Each row is a point. To make a cloud, some directions were put in groups of two or more. Within a group, all points are equally far from the middle, so they leave a hole (a ring in 2 directions, a hollow ball in 3). The other directions are filled evenly. Then the cloud was stretched, turned, moved and blurred a little. How many holes are there, and how many directions does each take, smallest first?
In the rows, zero is written as 128.

Cloud:
[[127 129 220]
 [126 180 186]
 [128 164 202]
 [ 94 135 145]
 [203 179 183]
 [ 99  83 147]
 [105 140 139]
 [124 125 186]
 [183 179 156]
 [136 181  95]
 [117  93  88]
 [167 133 139]
 [160 135 176]
 [143 216 141]
 [137 157 195]
 [129 145 110]
 [165 132  95]
 [141 106  95]
 [115 226 107]
 [102 165 154]
 [147  68 199]]
Holes: 0

Cloud, 27 rows:
[[100 119 122  62]
 [106  90 168 161]
 [101 156 131  68]
 [238 113 140 125]
 [118 116 177 110]
 [193 108 127 129]
 [ 81 107 130  95]
 [ 75 141  93 133]
 [195  83 173 128]
 [115 124 196 121]
 [110 169 144 199]
 [182 112 118  70]
 [120  99  85 116]
 [204 105 127 135]
 [101 129 133  32]
 [161 107 134 107]
 [129 106 216 145]
 [ 75  99 176 116]
 [165 123 182 117]
 [173 157 180  74]
 [165 176 120 100]
 [115  63 176 157]
 [105 133 224 119]
 [115  83  76  92]
 [179 152 198  96]
 [117  93 206 131]
 [ 98  45 144 150]]
Holes: 0

Cloud, 29 rows:
[[131 121  97  83]
 [122  72  95  64]
 [139 171  70 196]
 [ 84 159 102 143]
 [125  56 110  94]
 [ 86 102 112 170]
 [ 84 147 140  98]
 [133 164 121  68]
 [165 151 169 100]
 [148 120  69 173]
 [161 134  76 193]
 [189 114  89  94]
 [207 159 113  71]
 [233 125 126  97]
 [150 160 138 178]
 [175 143 150 113]
 [153 135  53 148]
 [127 206 132  96]
 [164 111 133  49]
 [117 147 155  66]
 [ 99  61  72 120]
 [159  97 121 153]
 [149 149  71 203]
 [ 87  73 115 128]
 [110 153  89  72]
 [122 181  78 151]
 [162 146 152 101]
 [153 118  53 175]
 [153  52  68 133]]
Holes: 0

Cloud:
[[126  90  91 169  95 174]
 [ 98 117 154  66  90 193]
 [138 153  94  76  85 197]
 [127  96 126 198 193 130]
 [ 37 130 108 132 180 154]
 [168 147 178 174 137 178]
 [ 86 177  89  85 145  97]
 [148 164 128 113 171 214]
 [141  94 159 163  98 194]
 [ 60  73 114 128 106  96]
 [105  72 136  56 160 123]
 [ 84 116 173 134 182  85]
 [148 145 102  58  97 155]
 [146  77 100 161 120 189]
 [ 94 154 190 112 159 114]
 [137 167 190 176 136 135]
 [111 108 168  71 182 121]
 [135  78 116 147 107  94]
 [ 70  95 128 107 214 135]
 [143 146 111  57  94 178]
 [120 116 179  64 161 136]
 [101 128 133  61  88 197]
 [ 93 183  90  76 120 109]
 [ 63 105 116 113 213 149]
 [145 171 146  87 170 183]
 [179 125 127  72 149 154]
 [155 125 123  50 123 156]
 [ 61  87 151 135 200 121]
 [ 63 187 130  98  91 147]
 [105 173 173 168 130  89]
 [114 102 201 112 158 105]
 [ 82  82 174 114 150 199]
 [153  86 114 160 119 201]
 [110 146 175  79 174 132]
 [109 124 145  47  95 142]
 [104  86 170  72 115 109]
 [137  89 168 127  97  98]
 [ 85  55 160 137 125 176]
 [108 118  31 117 135 130]
 [ 96  76 171 138 104 189]
 [ 66  72 157 131 194 145]
 [146 203 109 171 136 176]
 [104  43 155 141 145 117]
 [123 125 174  63 167 141]
 [123 113 122  70 124 223]
 [164 111 118 149 161 219]
 [ 79  79 164 152 193 108]
 [116 140  45 144 105 187]
 [104 191  65 133 125 191]
 [117 202 123 101 156 170]
 [ 76  51 138 138 112 152]
 [ 54 177 138 123 135 173]]
Holes: 3 (2, 2, 2)

Cloud:
[[100  89 158  71 120  89]
 [130 114  89  96 126 203]
 [ 65 125 146 144 162 138]
 [192  66 122 173 189  95]
 [138  66 123 144 165 188]
 [156 144 106 125  36 134]
 [ 92 119 157  38  88 174]
 [142  88 113 139 225 144]
 [ 61  95  94 155 176 162]
 [100 208 158  92 133 138]
 [ 99 173 136 182 167 111]
 [142 132 139  46 103 169]
 [102 165 157 140 131  68]
 [ 88  97 134 162 103 107]
 [ 70 186 113 177 164 151]
 [174 132 102 105  97  61]
 [208 105 123 151 143 158]
 [ 95 177  85 172 179  93]
 [101 149 144 185  86 137]
 [147 184 152  43 158 131]
 [162  45 174 155 133 186]
 [167 169 200 102  58 127]
 [142 133 203 119 149 101]
 [197  97 127  94 129  74]
 [146 197 174  95  91 133]
 [ 99 135 185 109  85  63]
 [178 189 104 131 118 132]
 [177 154 115 101 160 171]
 [181  54 154 154 188 110]
 [141 165 105 157  65 146]
 [140 171 175 160  71 134]
 [136  80  99 130 142 184]
 [ 68 147 142 127 122  95]
 [ 97  88 175  94 101 167]
 [146 149  57 157 193 129]
 [173 125 192  55 141  84]
 [147  75 149 111 149 151]
 [ 86 161 138 132  26 124]
 [225 168 155 158 116 115]
 [158 183  92 114 101  94]
 [150 121 157  53 124 140]
 [146 142 129  43 129 155]
 [ 92 186 157 105  53  99]
 [ 96  82 135  91 134 128]
 [210  99 158 158 122 203]
 [158 167 171  84  81 177]]
Holes: 1 (3)

Cloud, 75 rows:
[[107 122 117 190 111 113  96 122]
 [112  98 102 155 136 221 139  93]
 [ 80 106 122 144  61  56 135 152]
 [132 107  82 137 148 165 162 143]
 [ 60  57 123 161 133 155 118 109]
 [129 188  87  66 152 166 141 145]
 [131 102  81 124 123  84  93 163]
 [111 168 125 124 101 182 191 151]
 [103 111 186 103 138 139 100 113]
 [115 110  44 157 168 142 209 114]
 [164  99 132 128 157 184  95 222]
 [158 125  83 110 142 163 160 176]
 [ 88 126  96 109 123 177 108  66]
 [173  67 133 122 120 173  95  89]
 [ 43 104  94 134 142 157 108 173]
 [113 117  92 178 104 145 137  64]
 [121 129 119  73  99 187 118  63]
 [130 104 148 134  97 180 197 135]
 [118  67 110  73 177 132 116 163]
 [ 97 143 150 127 143 156 201 120]
 [178 153 103 125 129 138 110 107]
 [ 90 129  95 118 144 187 194 114]
 [ 76  55  68 106 183 143  82  67]
 [175 106  93 130 208 185 134 120]
 [148  81  79 125  88 153 141 161]
 [128 105  88 106  95 132 151  61]
 [168 141 158 115 113 159  66 143]
 [124 172 175 112 133 154 181  92]
 [118 115 135 128  57  99 141 142]
 [171  57 152 122 140 156 103  90]
 [ 81 132  83 169  90  92 150 157]
 [ 99 197 136  98 102 106 143 121]
 [140 180  89 100 218 161 111 140]
 [135  99  60 184  64 146 156 137]
 [170 180 104  68  90 180 133 170]
 [159  97  54 142 140 167 112 186]
 [ 88  77 110 130 176  70 119 100]
 [141  88 115 106 159 171  88  76]
 [115 110 124 149  79 129 167 109]
 [154 104 145 120 156 116 128 135]
 [127 159 103  58 116 194 118 172]
 [ 99 165  88 122 124 203 148 111]
 [ 72  91 103 117 156 129  73  83]
 [ 95 143 161  99 191 142 162 136]
 [104  81  54 146 125 165 169 100]
 [ 69  98 138 100  64 129  89 160]
 [127 136 174  96  63 173 100 126]
 [ 80 159 127 113  54 157 159 169]
 [ 59 167 143 104 180 159 111 127]
 [ 74  91 108 140 153 127 121 200]
 [  7  67 100 118  76 182 146  63]
 [133 159 122  90 120 143 106 152]
 [133  74  99 155 147 155  59 103]
 [ 82 123 148  83  82 167 136 147]
 [ 74 168 129 132 145 193 183 107]
 [108 133 139 128 138 117 140 150]
 [100 112 155 126 141 183  78 170]
 [ 91 148 163 125 120 109  90 120]
 [150 164 131  90 207 154 133  97]
 [ 86 116 143 140 102 149  94 150]
 [144  83  60 129 175 160 118 188]
 [155  60 120 131 156 146 125 118]
 [128 166 162 142 129 131  84 105]
 [183  75 103 141 100 135 127 151]
 [111 112  81 150 123 170  93 179]
 [ 64 111 124  98  50 135 112 156]
 [ 31 151 133 111  97 131 100  83]
 [128 122 126 129  37 172 142 154]
 [ 72  97  80 137 109 154 167 153]
 [128 164 124 160  64 135 171  95]
 [128 157 141 129 129 139 144 184]
 [158 148 152 128  48 126 105 122]
 [146 174 104 130 176 181 152 139]
 [196 137 119  95 155 110 116 193]
 [107 110 147  93  88 114 142  83]]
Holes: 0

Cloud:
[[158  86 172 171 102 116 194 146]
 [198 132 115 115 153 157  29 121]
 [ 89 139 141 124 161  76 223 105]
 [134 176 122 195 172 111 133 111]
 [ 57 103 136 151 143  59 162  71]
 [ 90 152 187 102 124  61 107 146]
 [162 117 130 119 113 195 177 170]
 [ 89 138 136 116 161 109 229 159]
 [129  83  49 124 111  84 158 108]
 [207 180 158 123 177 123 147 164]
 [119  67 106 155 136  70  64 145]
 [131 199 109 112 116 181 133 186]
 [112 113 176  64 130  84 160 153]
 [178 121 113  54 117 165 137 144]
 [110 118 163 112 115  32 171 108]
 [190 155 119  76  89 169  64 143]
 [147 108  95 149  94  92 202  90]
 [141  82 101 147 205 121 187 179]
 [155  80  65 131 115 140  81  74]
 [187 100 153 146  98 169 188 167]
 [184 146 178 172 177 174 181 100]
 [121 136  47 163 156  97 109 192]
 [ 98 116  73 138 107  82 180 210]
 [ 88 129 138  83 123 165  95  95]
 [170  90 171 189 124 121 185 126]
 [106 151 189 138 147 177 100  97]
 [190  91 160 123 200 101 151 125]
 [137  82 158 111 141 155 113 176]
 [224 120 116 153 171 125 187 189]
 [162  59 129 108 125 130  50  99]
 [140 216 156 106 119 167 183 125]
 [136  79 105  98 188  79 152 108]
 [105  81 152 116 113  57 188 192]
 [ 81 117  97 123 149  88 222 165]
 [159 120 139 141  74 144 180 184]
 [105 199 138 115 145  64  84 176]
 [103 175  91  88 138  70  61 178]
 [190 133 142 164 101 114  79 132]
 [195 168 181 113  92 150 135 174]
 [ 81  63  93 162 151  62 138 167]
 [137 122 105 101  56  82 169 116]
 [179 141 110 147 118  95 160  74]
 [190 140  63  92 156 134  90 143]
 [150  78  79 115  73  85 107 183]
 [123  76 153 166 138  99 172  40]
 [156  99 171 195 137  99 158 122]
 [161  90 109 158 129  60 206 191]
 [116 138  91  83 169 156 112 118]
 [100 149  98 130  73 142 113 180]
 [159 174 102 122 169 137  66  76]
 [114 111 139 164 189  93 188  76]
 [ 77 218 159 108 109 149  86  94]
 [161  97 122  58  84 140 124 159]
 [100 106 100 125 198 110 142  94]
 [149 174 169 104 183 110 155  84]
 [187  77 180 118 159 157 160 167]
 [139  34 106 126 135  98 129  62]
 [169  51 119 124 117  68 189  95]
 [132 100 129  86  92 134  37 100]
 [161 125 165 195 150 141 160  67]
 [107 115  56 147  82 105 133 116]
 [ 57 174 164 114 152  75 161  86]
 [114 220 168  78 118 119  85 105]
 [153 190 117 118 165  82  85 122]
 [101 143 148  93 164 101 217 113]
 [ 58 163 121  92 109  64  66  98]
 [145 149 136 196 119 121 143  72]
 [147  99 108 132 201 158 120 183]
 [120 203  87  94 111 101 155 134]
 [179 149 115  69  79 164  75 142]
 [105 121 190  83 126 144 130  69]
 [116 200 173 114 140 133  70 180]
 [ 65 136  77 135 123  72  78  81]
 [136 179 149 120 124  78 190 212]
 [166 185 107 110 162 160  64  82]
 [189  75  72 148 114  81 157 189]
 [163 147 102 180 120 171  83  87]
 [133 214 107 123 140 148 182 165]]
Holes: 3 (2, 3, 3)

Cloud:
[[142 105 136 103 106  95 157 158]
 [195  73 112 103 155 105  74 174]
 [102 159 105 198 109 131  92 150]
 [186 151 127 104 111 122  93 166]
 [147 118 110  70 151 136  42 131]
 [156 157  80 138 155 160 134 151]
 [206  89 106  92  78 132 114 111]
 [141 117  40 182  76  59 161 109]
 [168 132  90 152 169  60 138  95]
 [155 118 154  57 101 107 106 114]
 [167 154  57 165 160  64 167 114]
 [ 89 148 129 124 224 135 117 130]
 [126 131 161 141 157 143  83 184]
 [152  60  98  95  71 183 120 165]
 [176 115 106 127  50 159 135 139]
 [133  90 119 210 150 108  89 155]
 [108 164  72  91 142 138 241  92]
 [120 196 131 109 163 116  79  72]
 [168 132 103 160 123 207  90 166]
 [101  64 147 100 196  97 137 111]
 [139 148 148 101 122 137  84 121]
 [129 149 117 203 140  92 192 143]
 [102 171 111  96  67 117 137 175]
 [ 94  78  77 142 195 205 128 188]
 [168 198 102 129  68  42 174  83]
 [ 92  79 196 133 163 186 130 174]
 [122 233  57 167  83  91 124 117]
 [167 103 189 100 154 113  74 161]
 [157  80 173  71 155  77 102 113]
 [141 147 137 110 187 224 141 110]
 [131 179 109 175  98 164 132 105]
 [153 149 169 116 152 210 149 113]
 [114 192 138 117 198  99 184  53]
 [119 147 129  58 192 174 159 106]
 [ 80 153  93 101 124 216 190 143]
 [140  59  82  66 143 128 158 154]
 [ 83 144 191 131 118 178 186 131]
 [157  76 121  70  86 162  92  90]
 [135 200 142  97 158  97  80 116]
 [147  55  77  71 141 152  81 109]
 [138 153 150 111  73  83 199 103]
 [127 178 103 147 172 211  89 105]
 [ 87 177 127 128 116 181 123 168]
 [153  72  68 213 123 120 106 107]
 [151 106  69 148 118 180  82 149]
 [157 180  93 117 102  82 185  55]
 [136 140  74  72 114 147 168 125]
 [117  39  91  97 112 118 182 116]
 [ 74 166 105 130 153 121 225  73]
 [109  85 147 140 144  48  75 109]
 [ 78  84 116 143 152 132 146  99]
 [100 148 133 132 134 127  85 172]
 [111 172 122  70 135 190 178 140]
 [207 103 124 146 141 116  81 176]
 [ 97 146 131 128 144  94 103 158]
 [123 114 158  92 110 120  79 158]
 [116 132  61 222 144 172 131  95]
 [148 129 161 130 178 212  65 146]
 [100  95  66 174  83 153 169 119]
 [ 90 163 108 165 129 195 216 129]
 [143  87 139 146 173 209 121 109]
 [141 167  96 127 111 125 137  69]
 [153 164 140 120 111  71 136  91]
 [124 121  90 149 144 101 105 209]
 [ 86 249 119 132  94 162 151 132]
 [150 122 113  95 198 165 107 146]
 [134 197 107 183 142 185 156 172]
 [ 51 194 102 210 100 104 192 138]
 [154 225 175 175 141 133 107 166]
 [ 62 130  90 149 215 197 144 153]
 [ 85 177 150 149 176 128 178  82]
 [ 57 154 107 129 150 115 138 160]
 [149 106 174  24 109 196 147 134]]
Holes: 0
